Rows are points. Examples show where two turns around zero, p and q, send a point. Where does a point land after both, in the order given? Backwards means that the second turn is done in reverse. Each puzzle has new turns, and all numbers are rounded.
In the rows, 128 means zero.

Turn p:
[130 144 162] => [129 119 165]
[122 100 182] => [107  77 154]
[110 129 104] => [114 148 110]
[150 139  65] => [161 167  84]
Turn q:
[190 148 121] => [183 164 125]
[131 157 130] => [123 156 123]
[159 118 110] => [164 124 118]
[127 108 130] => [132 109 135]
[ 49 123 107] => [59 95 98]
[112 114 169] => [108 119 169]
Where do these land?
p, then q: [119 103 138] => [120 101 125]
q, then p: [166 134 139] => [161 125 150]
q, then p: [ 33 148 158] => [ 29 148 138]
q, then p: [156 128 103] => [162 133 113]
p, then q: [163 122 106] => [166 132 112]
q, then p: [131 133 124] => [132 134 127]

Turn p:
[104 106 114  99] => [100 103 123 102]
[113 115 131 164] => [115 122 124 166]
[ 64 137 135  81] => [ 76 113 173  91]
[139 143 110 148] => [130 154 112 139]
[153 131 122 181] => [147 149 104 174]
[196 136 155  95] => [202 127 131  96]
Turn q:
[ 92 147 112 125] => [102 156 110 118]
[150 144 175 131] => [124 114 180 129]
[167 118 185  89] => [142  77 178  96]
[129 126  71 143] => [153 159  88 143]
[103 105  97 153] => [120 134  84 155]
Where do these land?
q, then p: [ 97 110 110  77] => [101 120 107  74]
q, then p: [113 140 150 132] => [113 120 151 134]
p, then q backwards: [127 118 129 164] => [125 114 122 162]
q, then p: [180 176  79 151] => [191 190 139 134]
q, then p: [123  95 172 116] => [113  74 123 135]

Turn p:
[142 152 169 149 126 123 139 110] => [159 117 152 152 147 141 131 104]
[ 95 114 147 135 158 154  93 158] => [ 72 138 155 121 159 135 112 137]
[103  72  94 132  74  93 108 170] => [ 85 139 135 146  53 117 145 181]
[ 64 112  82 107  82  72 119 152] => [ 79 170 113 145  44 102 150 126]
[144 153 129 128 118 171 159 107] => [170 134 117 104 141 166 124 117]
[164 131 165 100 158 147 158  90] => [171  97 136  91 171 122 148 104]
[156 138 131 160 182 147 162 102] => [159 117  99 136 197 138 138 129]
[157 159 140 112 149 133 120 160] => [147 139 146 118 151 101  88 130]
[126 120  96 129 106 112  94 104] => [109 101 101 138  89 130 117 123]
Turn q:
[169 179 132 121 116 156 142 188] => [181 149  96 130 121 110 156 188]
[ 99 117 118 170 211 156 117 148] => [ 75 130  71 153 173 166 110 148]
[147  97 102 129 104 189 162 140] => [127 127 128  96  80 174 132 174]
[153 126 127 114 182 116 160  31] => [ 93 125 151 106 164 169 201  67]
[119 149 111 166 113 110 122 125] => [120 121 129 175 109 116 133 124]
[145  89 151 135 116 119 149 153] => [130  98 157 110 137 125 115 165]
[ 88  97 114 128 139  89  95 139] => [ 97 103 116 132 135 101  79 101]
[113 139 121 115  98 140 100 105] => [146 148 132 133 100 133 112  95]
[ 89 126 128 122  89  97 142 157] => [114 135 150 130 104  75 100 142]
[115 132 151 133 129 126 121 108] => [128 141 146 140 143 134 121 112]
[171 156 153  74 111 111  98 114] => [197 132 133 103 142 105 146  91]
Where do these land?
p, then q backwards: [161 115 137 156 163 113 105  91] => [156 113 128 162 156  87 102 142]
p, then q: [ 96 143 126 174 119 101 123  81] => [ 92 127 145 164  98 178 139 130]
q, then p backwards: [122 113 152  90 162 141  95 176] => [164 155  93 115 172 168 131 136]
q, then p: [109  90 129  74 135 147 151 144] => [109 141 141  80 105  94 108  98]
p, then q: [131 109 131 193 121  94 113 123] => [100 107 136 171 122 151 108 172]
q, then p: [117 153 160 195 159 102 155 134] => [105 165 136 181 185 135 146 144]
p, then q: [121 129 162 107 117 140 130 128] => [142 146 152 110 148 134 131 121]
q, then p: [112 114 119 110 157 176 112 148] => [108 142 100  95 119 129  82 127]
p, then q: [126 119 136 173 113 140 153 109] => [123 134 122 131 122 167 143 169]
p, then q backwards: [152 160  67  67  87 112 147 132] => [123 149  83  65  79 149 100 164]
p, then q: [161 162  88  70  74 142 125 141] => [206 114 127 107  84 103 125  94]

Turn p:
[100 165 102 161 101 165 134  82 109] => [167 104  94  77  80 125 116 117 116]
[112 128 146 111 173 106 125 101 187] => [114 127 127 175 124 142 154  63 141]
[110  91  69 152 113 183 141 128 142] => [157  60 142 133  95 120 137 157  88]
[128 113  92 136 101 103 131  85 137] => [123 131 151 125  80 125 103 109  96]
[109 106 142 160 124 163  92 143 143] => [138  74 133 132 133 158 117 142 156]
[148 113 135 125 170  93 113 166  97] => [103 153 113 170 165 113 103 155 140]
[114 104 151  71 123  98 145 134 113] => [ 91 152 139 122 174 136 135 111  91]
[124 192 152 132  93 101 107 218 121] => [ 64 147 112  81 140 120 151 180 197]
[161 120 119  58 116 158 124 103 154] => [151 125 186 116 154  91 152  88 114]
[128  96 156 174 132  93 159 155 103] => [114 159 110 154 128 178 113 177 116]
[175 178 144 126 161 145 136  93 102] => [187 175 102 123 136  99 126 107 152]
Turn q:
[130 115 166 126 115 106 154  92 114] => [140 105 121 172 126  90 116 141 124]
[162 125 128 101 164 121 152 147 149] => [158  99 125 106 136 143  97  97 114]
[ 92 103 169 118  70 133  75 164 162] => [180 176 138 105 152 110 164 190 155]
[144 158 159 109 122 122 172 165 105] => [166 148 144 165 142 128 102  83 120]
[111 111  52 139 130 107 156 154 139] => [117 125  71 115 133 169 170  96 107]
[ 51 149 135 118 165  99 147 141 136] => [120 122 124 164 196 178 129 150 110]
[132 119  88 142 150 161 144  67 106] => [ 74  85 135 139  79 135 141 123 111]
[129 191 153 135 133 126 114 160 152] => [127 154 163 117 181 130 111 105 157]
[141  99 163 126 151 210  91  71 106] => [112  99 195 124  53 123 110 182 142]
[124 111 146 171 121 158 126  64 125] => [ 95  91 143 153  92 103 144 157 163]
[153 137  80 105  90 100  95 150 136] => [125 169 102  75 136 102 145 108 101]
[165 120  95 145 125  93 110 160 106] => [119 163  77 102 114 125 108 102 130]
Where do these land?
p, then q: [119 150  99 125 126  55  91 103 133] => [ 87 148 129 133 169  95 166 178 123]
p, then q backwards: [146 100 129 172 114 178 152 127 147] => [104  79 154 102 135 169 146 138 141]
p, then q: [150 137 143  88 206 109 136  83 126] => [ 42  92 116 137 135 104 106 103 146]
q, then p: [ 80 161  99 151 115 110  96 147  86] => [125 107  54 103 107 114 160 125 143]
q, then p: [145 122 150  96 152 121 187 115  97] => [157 127 141 131 120 146  56 149 135]
p, then q: [113 124 201  97 125 142 173  98 118] => [101  92 187 139  95 146 103  94  98]
p, then q: [166 124 126 141  78 175 113 132 132] => [195 131 141 107 129 106  97 127 132]
q, then p: [102 117  82 118 128 134 113 154 167] => [151 129 119 124 157  98 170 127  91]
q, then p: [ 96 176 126 139 130  96 125 171 127] => [156 117  75 149 121 105 143 100 153]
q, then p backwards: [163  68 125 154 106 159  94 151 149] => [142 197 125 174  94 154 134 124 135]
